Every row gives one point. Examples show where two turns around zero, p and q, send a point. Write where each new point lands after one turn and then the other. Backwards means that the second turn is done in reverse. Each puzzle has new turns, and all numbers are rounded.
(in the rows, 128 means zero)

Turn p:
[139 117] => [139 117]
[132 140] => [132 140]
[ 80 126] => [ 80 126]
[161 129] => [161 129]
Turn q:
[138 128] => [138 127]
[149 170] => [153 168]
[122 108] => [120 109]
[103 106] => [101 109]
Where do these land?
q, then p: [156 153] => [158 150]
p, then q backwards: [ 99 129] => [ 99 126]
p, then q: [128 102] => [125 102]

Turn p:
[ 98 133  58 118] => [107 116  56 116]
[115 129 114 145] => [123 129 110 145]
[122 129 164 126] => [116 133 162 134]
[132 123 162 111] => [122 125 165 118]
[148 110 120 138] => [154 114 125 133]
[153 144 150 130] => [146 150 151 122]
Turn q:
[144 124 130 102] => [143 112 132 107]
[154 138 133 144] => [152 139 141 141]
[128 127 129 144] => [126 133 131 143]
[129 141 102 143] => [138 142 104 142]
[153  94 129 141] => [142  98 142 154]
[ 60 144 144  94] => [ 67 144 116  81]
Where do these land?
p, then q: [142 134 106  99] => [139 109 111 100]
p, then q: [127 115 116 128] => [130 114 122 136]
q, then p: [174 163 136 128] => [164 158 151 102]
q, then p: [ 99 121 104 100] => [110 101  97 112]
q, then p: [ 99 140 108 155] => [116 149  93 145]
q, then p: [140 105 168 145] => [123 127 170 155]
p, then q: [116 117 158 141] => [110 138 153 144]

Turn p:
[112 119  91 124 164 139 152 131] => [119 125  88 129 169 126 144 139]
[119 118 118 105 155  95 113  99] => [118 125 121 108 153  90 101 111]
[ 99 123 117 156 137  87 101  95] => [107 113 130 161 142  93  94  96]
[157 157 136 123 110 137 163 162] => [152 165 134 127 107 140 166 152]
[126 112 118 152 146 109 109  93] => [131 109 123 144 148 113 103  92]
[141 107 142 124 106 141 155 142] => [142 112 130 116 106 136 162 137]
[135 115 141 140 132 127 112 165] => [146 112 150 139 129 132 122 159]
[149 152 121 106  85 157 115 130] => [132 153 116 111  81 159 116 135]
[ 87 115 141 140 130 106 116 128] => [ 96 104 148 146 134 107 120 129]
[155 162 155 109 115 180 143 134] => [137 163 141  98 111 183 150 131]
Turn q:
[123 152 153 115 101 103 153 128] => [122 151 146 124 108 104 167 130]
[154 119 128 111 134 172 110 115] => [156 123 138 107 132 170 109 120]
[118 144 124 137  94 111 112 113] => [120 141 118 131  91 114 128 107]
[167 102 122 102 148 147 167 100] => [171 106 127 119 160 161 166 124]
[ 97 140 144 114  97 120 130 123] => [ 98 138 144 116 102 119 145 115]
[148 108 166 153 142 141 101 116] => [156 112 164 152 128 132  96 116]
[132 144  89 158 165 131 130 173] => [120 144  89 146 159 126  98 173]
[108 129 119 133 137  96  89 151] => [107 124 115 120 127  87  92 129]
[104 140 144 115 118 122 153  95] => [111 140 143 130 127 129 166  98]
[129 103  90 143 143 136 135 165] => [118 103  95 134 144 137 113 168]
Where do these land?
p, then q: [ 89 117 149 115  91 143 104  84] => [ 86 101 145 111  99 143 131  81]
p, then q: [124 140 154 132  82 128 144  86] => [117 134 139 134  92 143 167  87]
p, then q: [152 127  95 163 149 129 119 155] => [160 130 105 154 138 133  96 155]
p, then q: [201 110 155 141 119 134 106 123] => [201 121 151 112 104 146 125 123]
p, then q: [148 147 135 122 153 126 121 121] => [146 152 138 119 145 126 118 119]
q, then p backwards: [118 125 128 131 121  96 129 139] => [113 118 120 121 119 101 138 130]
p, then q backwards: [103 144 112 106 144 137 137 171] => [120 145 114 128 138 134 158 176]
q, then p: [101 115 133 143 139 129 148 132] => [112 108 135 148 147 129 142 130]
p, then q: [116 126  92  98 154 130 146 142] => [111 134  94 109 161 116 127 150]

Turn p:
[109 129 148 125 186 182 116 158 136] => [111 111 131 122 190 185 109 132 121]
[134 108 124 152 115 109 139  99 189] => [122 104 122 146 110 112 150 124 193]
[145 125 157 113 119 116 115 110 141] => [150 123 145 115 126 113 115 110 151]
[137 138  92 106 116 151 122 140  93] => [146 149  93 118 121 141 128 131  86]
[129 150 135 137  92 126 104 138 102] => [140 162 137 132 100 131  99 138 115]
[101 135 125 103 126 118 116 131 148] => [106 132 120  94 123 129 121 124 143]
[125 132 121 152 130 126 141  72 115] => [118 132 130 167 115 116 144  84 126]
[117  78 130 145 106 109 174 159 133] => [120  81 147 130  96 122 161 174 122]
[139 109 112 126 136 109 114 154 119] => [131 116 111 124 134 106 114 156 115]
[144 177 137 120 153 134 138 119 103] => [136 170 143 131 163 126 138 108 108]
Turn q:
[111 129 161 127 102 145  90 144 128] => [110 121 151 122 107 138  84 153 125]
[109 143  82  96 138 114 152 133 163] => [113 155  78 103 119 121 161 121 150]
[147 151 130 159  93 124 134 127 108] => [150 128 142 166 100 108 127 137 117]
[101 118 121 132 166 137 120 119  74] => [112 131 121 139 164 150 123 115  73]
[142 116 139 106 143 120 130 142 114] => [137 117 132 102 148 118 130 134 114]
[136  95 152 120 109 149 129 139 135] => [128  89 148 112 119 143 125 141 137]
[111 121 140 146 167 106 182 140 145] => [ 99 136 142 133 166 114 184 131 144]
[146 155 106 124 129 117 133  76 121] => [156 155 119 139 116 120 132  78 122]
[150 143 115 127 148 168 100 129 119] => [163 147 121 126 136 166 108 139 117]
[128 108 134 144  85 100 110 130 173] => [113 101 127 139 105 102 104 130 182]
Where do these land?
p, then q: [122 111 161 123 142 144 120 105 138] => [126 113 147 121 139 153 113 101 144]
p, then q: [113 131 131 100 147 148  93  92  98] => [137 139 119 132 129 149  95  76 102]
p, then q: [156 129 170  80 153 116 118  87 108] => [154 131 153 102 157 109 108  63 123]
p, then q backwards: [145 126 107 138 151 145 127 155 122] => [130 122 107 143 151 135 122 155 110]
p, then q: [131 155 161 148 135 111 121 112 106] => [122 152 167 142 136 112 104 120 126]
q, then p backwards: [ 99 115 104 139 128 103 134 168 144] => [117 120  86 146 149 105 128 145 154]
q, then p: [144 145 111 132 122  97 138 132 200] => [117 143 114 109 128 110 161 143 196]
q, then p backwards: [119 118  98 129  92 154 125 160 140] => [117  98  97 143  98 140 124 153 146]
q, then p: [150 131 160 125 124 122 113 123  92] => [150 123 152 131 135 106  94 121 111]
p, then q: [106 137 104 131 113 146 164 156 136] => [118 128 123 124 103 145 167 159 111]
q, then p: [122 110 101 161 101 123 155 118 124] => [117 107 126 168  99 126 152 140 134]

Turn p:
[101 100 131 156 102 140 128 122 162 141 141 111] => [107 104 133 160 117 145 126 123 163 155 147 119]
[ 95 122 101 145  88 142 116 126  90 106 127 124] => [ 84 112 117 159 111 132 122 143 110  98 148 151]
[106 116 115 100 166 123 168 158 165 127 109 125] => [131  91 117  90 157 135 152 145 156 128  99  97]
[151 127 103 120 160 110 158 138 109 142 114 105] => [155 124  95 129 153 121 133 141 102 124 104  97]
[120 166 160 150 137 134 146 142 133 154 112 106] => [117 164 148 149 137 136 144 138 138 141  90 102]
[162 160 147 150 146  92 116 161 165 144 133 155] => [162 168 131 112 122  91 121 143 169 159  99 138]
[155 106 152 123 108 119 156 163 147 120 155 155] => [160 118 147 115 120 105 165 156 144 154 155 139]
[101 140 103  88 147 122 128 101  99 144 130 109] => [ 97 127 102 105 154 144 114 112  86 125 123 112]
[162 124 145 106  97 108  94 103  90 100 110 107] => [136 141 142 128  84 102 107 108  80  97 153 112]
[141 159 122 140 123 155 107  98 157 113 138 133] => [134 163 124 126 112 161 114 108 156 115 142 144]
[154 113 126 101 109 124 104 111  94 141 103 148] => [142 116 132 118  95 122 116 111  75 127 121 147]
[118 133 143 160 147 133 131 107 146 109 147 163] => [130 141 135 134 149 122 141 100 167 123 135 162]
[ 97  97 115 125 135 162 111 133 107 122 144 122] => [108  93 141 139 153 149 106 137 118 117 147 143]
Turn q:
[143 135 132 139 119 128 128 110 157  93 109 140] => [156 126 122 140 109 122 132 113 144  92 115 126]
[122 118 149 119 134 151 105 123 105 137  68  95] => [113 112 149 101 134 129 109 112 109 132  68  99]
[127 158 107 109 119  99 167 143  93 140  88 125] => [127 134 100 108 134 113 183 154 112 153  93 122]
[133 134 142 121  87 125 104  97 137 131 137  76] => [124 136 124  94  78 125 103 102 138 141 136  97]
[127 130  83 149 139 145 142 151 181 141 140 129] => [119 128  92 157 136 175 120 152 164 115 136 134]
[112 131 146 100 163 134 104 109 132 127 139 132] => [130 144 155 102 148 134 111 105 131 123 130 156]
[133 134  78 119 141 160 159 138  96 152 131 156] => [135 121 104 150 149 166 149 148  89 159 120 156]
[110 112 128 147 120 106 120 121 102 170 129 155] => [104 112 130 151 140  98 131 118 130 173 129 144]
[137  84 131 124 126 138 131 115 131 151 126 113] => [125  89 137 122 135 145 118 112 133 146 137 110]
[146 135 161 123 157  99 115 140 123 137 141 138] => [145 146 158 121 156 100 121 142 143 138 139 129]
[111  84 129 131 131 105 157 101 150 125 145 135] => [120  97 123 130 142 128 153  95 153 119 167 130]
[134 128 118 131  98 115 111 154 126  75 166 145] => [136 128 117 135  96  99 117 157 110  91 168 147]
[128 178 130 157 125 111 116 140  72 105 141 124] => [127 181 112 139 124  81 124 142  82 132 127 121]
[128 131 156 123 133 175 133 147 188 108 132 128] => [130 136 165 140 111 176 121 137 154  79 127 123]
Where do these land?
q, then p backwards: [144 146  93 117 130 158 172 161 131 126 149 115] => [145 150  95 114 107 171 163 141 120 136 143 107]
p, then q backwards: [119 192 111 127  80 109 147 118 133 120 154 122] => [ 90 181 108 135 105 108 152 143 132 129 163 101]
p, then q: [136 158 153 166 109 140 137 125 141 119 162 135] => [132 176 132 164 116 138 145 136 155 127 138 131]
p, then q: [156 115 117 100 116  90 133 142 142 123 139 137] => [142 111 113  98 119 124 134 157 137 156 153 132]
q, then p backwards: [133 121 143 141 119 122 106 151 135 122 131 111] => [122 128 131 127 124 117 105 148 131 113 125 103]
q, then p backwards: [127 108 122  94  98 107 120 126 101 151 153 121] => [123 104 128  91  97 108 120 137 136 144 155 148]
q, then p: [118  82 107 102 140 164 150 119 154 104 106 112] => [143  79 147 125 140 165 134 114 122  86 157 130]
p, then q: [ 90  92 152 139 109 110 124 131 128 133 108 157] => [101  91 144 137 132 101 155 100 154 133 137 129]
q, then p: [140 104 114 127 113 138 105  63 128 102  97 116] => [146 105 107 132  89 136 111  75  98 109 150 126]
q, then p backwards: [185 136 127 109 139 160 121 104 123 142 104 127] => [175 115 131 117 157 151 123 131 144 168 106 127]
p, then q: [130 120 118 175 142 146 128 179 141 107 119 168] => [148 101 142 165 139 117 137 164 168  87 117 135]
q, then p: [122 142 119 140 147 134 126 115 145 154 106 128] => [131 128 122 130 123 153 122 111 147 123  95 126]
p, then q: [112 123 134 125 156 107 117  82 110 135 140  94] => [123 154 107 107 151 120 101  79 117 138 131 127]
q, then p: [ 79 152 161 119 154 101  95 131 105 148 146 140] => [ 88 161 139  88 148  99 134 103 133 149  96 142]
q, then p: [129 128 148 139 166 133 139 173 103 133 105 137] => [132 130 154 137 165 103 129 143 131 108  88 109]

Turn p:
[122 122 131 129 134 108 124  98 163 120 129 132 134 137] => [118 133 129 130 128 100 122 103 158 120 115 141 125 130]
[141 115 152 122  97 113 136 135 137 159 126 140 143 119] => [138 109 143 111 109 108 125 145 126 150 111 146 144 112]
[106 119 134 148 104 131 137 133 131 162 144 122 131 142] => [119  97 142 147 116 117 131 131 128 160 141 132 142 136]
[122 126 126 122 145 147 148 122 120 131 125 139 143 153] => [127 131 125 135 146 136 147 132 126 133 122 150 128 157]
[146 157 138 120 140 140 148 122  68 112 131 114 127 151] => [143 148 133 107 128 151 161 122  86 119 139 114 126 170]
[129 113  67 121 132 124  44 139 132 130 120 112 143 146] => [152 119  82 148 133 141  44 122 145 107 145 118 141 146]
[107 112 145 120 131 131 125 126 153 161 121 130  88  82] => [104 113 123 129 138 113 118 129 125 165 114 117  97  77]
[200 115 128 123 127 120 129 127 129 110 165 136 128 134] => [180 130 144  92 114 124 133 132 143 100 154 149 105 125]
[105 147  78 128 137 124 141 129  74 127 127 134 132  78] => [109 141  85 137 146 134 140 134  69 108 161 124 152 102]
[126 142 147 123 112 124 112 138 123 162 120 113 129 138] => [138 123 133 123 115 122 112 132 118 164 118 109 142 138]
[114 114 127 191 140 141 142 107  88 106 131 142 127 123] => [115 120 163 170 140 139 147 106  88  93 144 140 123 129]
[108 123 151 116 135 128 136 132 146 102 127 107 135 122] => [104 123 136 110 142 139 139 118 153 123 112 112 135 125]
[112 158 129 134 109 143 142 138 149 114 131 130 133 146] => [110 148 136 141 109 142 144 136 154 139 133 126 144 139]
[136 123 151 111 117 141 111 115 140 119 119 136 118 137] => [123 135 139 112 114 139 110 122 138 135 108 137 107 133]
[109 111 109 125 135 107 138 137 152 108 117 140 116 145] => [107 121 112 145 128 112 131 145 156 102 116 126 117 135]
[127 144 147 122 146 128 121 142 115 143 130 140 128 128] => [132 143 140 121 147 122 123 145 113 144 127 119 127 135]
[164 133 117 121 135 125 141 134 156 109 114 110 119  93] => [152 141 110 116 125 137 146 122 150 112 117 116 120  84]
Turn q:
[143 141 119 115 116 112 141 116 123 102 105 122 119 123] => [152 146 116 133 112 117 139 118 131 101 118 127 113 125]
[146 148 118 154 118 148 138 125 130 142 119 118 115 106] => [155 137 127 150 124 164 122 131 138 135 135 129 126 111]
[140 137 144 126 132 128 116 112 106 106  79 150 111 163] => [150 152 118 113 125 132 116 117  92 107  91 144 121 163]
[140 148 120 100 148 186 138 194 129 137 139 130 115 135] => [142 133 117  89 169 154 150 196 140 133 138 141 140 116]
[116 120 121 114 131 127 146 111 107 135 127 121 126 122] => [120 122 118 119 131 135 140 107 121 124 126 117 111 112]
[ 94 149 112 150 176 133 102 119 108 130 121 133 136 107] => [ 96 150 107 131 151 150  90 114 120 113 128 111 159 112]
[135 150 131 153 125 135 130 122 125 110 137 107 119 119] => [134 150 137 148 117 146 123 134 126 114 152 123 124 126]
[132 145 129 128 120 106 140 117 126 142 140 113 137 141] => [133 138 126 139 129 119 144 112 130 144 144 108 119 140]
[129 146 115 136 125 108 138 148 130 125 134 136 132 115] => [128 142 112 150 132 114 138 134 138 131 136 135 138 117]
[138  70 166 155 121 108 117 121 116 141 126 110 121 112] => [124  85 170 162 129 118 107 120  95 132 118 126 105 120]
[137 101 119 114 118 131 134 134 121 125 130 130 153 151] => [133  94 121 114 122 117 150 128 118 126 129 127 136 143]
[ 85 151 123 125 113 126 120 143 135 130 135 133 153 122] => [100 147 115 123 109 119 135 139 132 150 128 112 156 116]
[123 110 113 132 118 109 136 118 130 130 129 112 111 155] => [118 113 117 141 120 127 136 123 133 126 124 119  98 154]
[122 119 138 156 127 131 131 111 110 130 143 138 115 126] => [113 126 133 141 125 145 117 113 108 134 142 145 117 127]
[133  95 114  53 118 139  81 116 124 140 143 154 145 127] => [135  84 112  53 119  85 101 124 135 140 127 127 129 118]
[136 118 167 137 140 122 141 142 225 122 141 139 139 123] => [118 131 203 142 132 108 139 140 189 138 114 154 155 146]
Where do these land?
q, then p: [114 152 125 167 148 145 146 137 132 137 112 125 109 132] => [130 154 137 165 145 163 138 127 129 147 131 129 132 133]
p, then q: [140 123 144  95 165 136 114 117 151 108 126 143 151 108] => [135 159 128  95 152 121 107 121 157 107 106 134 144 122]
q, then p: [137 152 144 160 119 154 134 146 120 135 103 103 133 145] => [163 130 146 137 128 168 149 136 113 145 133 120 140 143]
q, then p: [130 100  97 104 110 128 138 131 108 137 146 100 103 125] => [120  92 105 130 121 131 135 136 136 118 148 114  88 104]
p, then q: [116 153 130 160 125 158 110 152  98 124 116 140 132 134] => [129 140 139 130 132 161 124 150  87 140 152 120 150 134]
q, then p backwards: [126 130 135  98 103 132 125 103 143 115 134 148 136  97] => [154 131 142 123  96 109 125 105 154 126 142 129 128 108]
p, then q backwards: [153 126 127 136 136 114 110 126 139 147 133 140 144 103] => [155 137 138 116 131 123 113 134 124 131 125 144 130  94]
q, then p: [143 111 139 126 134 126  94 108 163 113 134 145 126 125] => [122 132 151 111 117 112  87 129 148 122 107 137 126 140]
p, then q: [141 143 134 152 134 142 137 174 138 138 108 153 127 148] => [151 139 145 160 149 143 140 166 117 141 123 138 147 136]
p, then q: [ 88 106 136 104 109  95 130 117 111 143 128 103 108 125] => [ 95  94 106 126 115 110 131 119 119 127 107  93 100 123]
q, then p: [136 143 104 113 129 122 109 133 156 101 134 130 157 120] => [133 131 126 111 116 115 121 128 169 109 131 132 163 126]
q, then p: [158 142 128  91 134 104 106 105 138 121 149 141 123 123] => [137 149 121  97 118  85 107 118 149 117 136 124 113 130]
q, then p: [107 143 130 156 129 159 139 134 121 154 123 132 143 161] => [135 121 119 144 144 156 144 131 116 165 132 146 143 157]
q, then p: [104 105 130 139 116 113 175 138  96 122 159  97 114 139] => [ 90  98 135 148 129 127 175 131 107 127 157 111 104 123]
p, then q: [127  90 116 120 127  92 153  98 106 126 115 120 114 135] => [115 108 100 138 111 112 142 107 116  94 109 141  97 134]
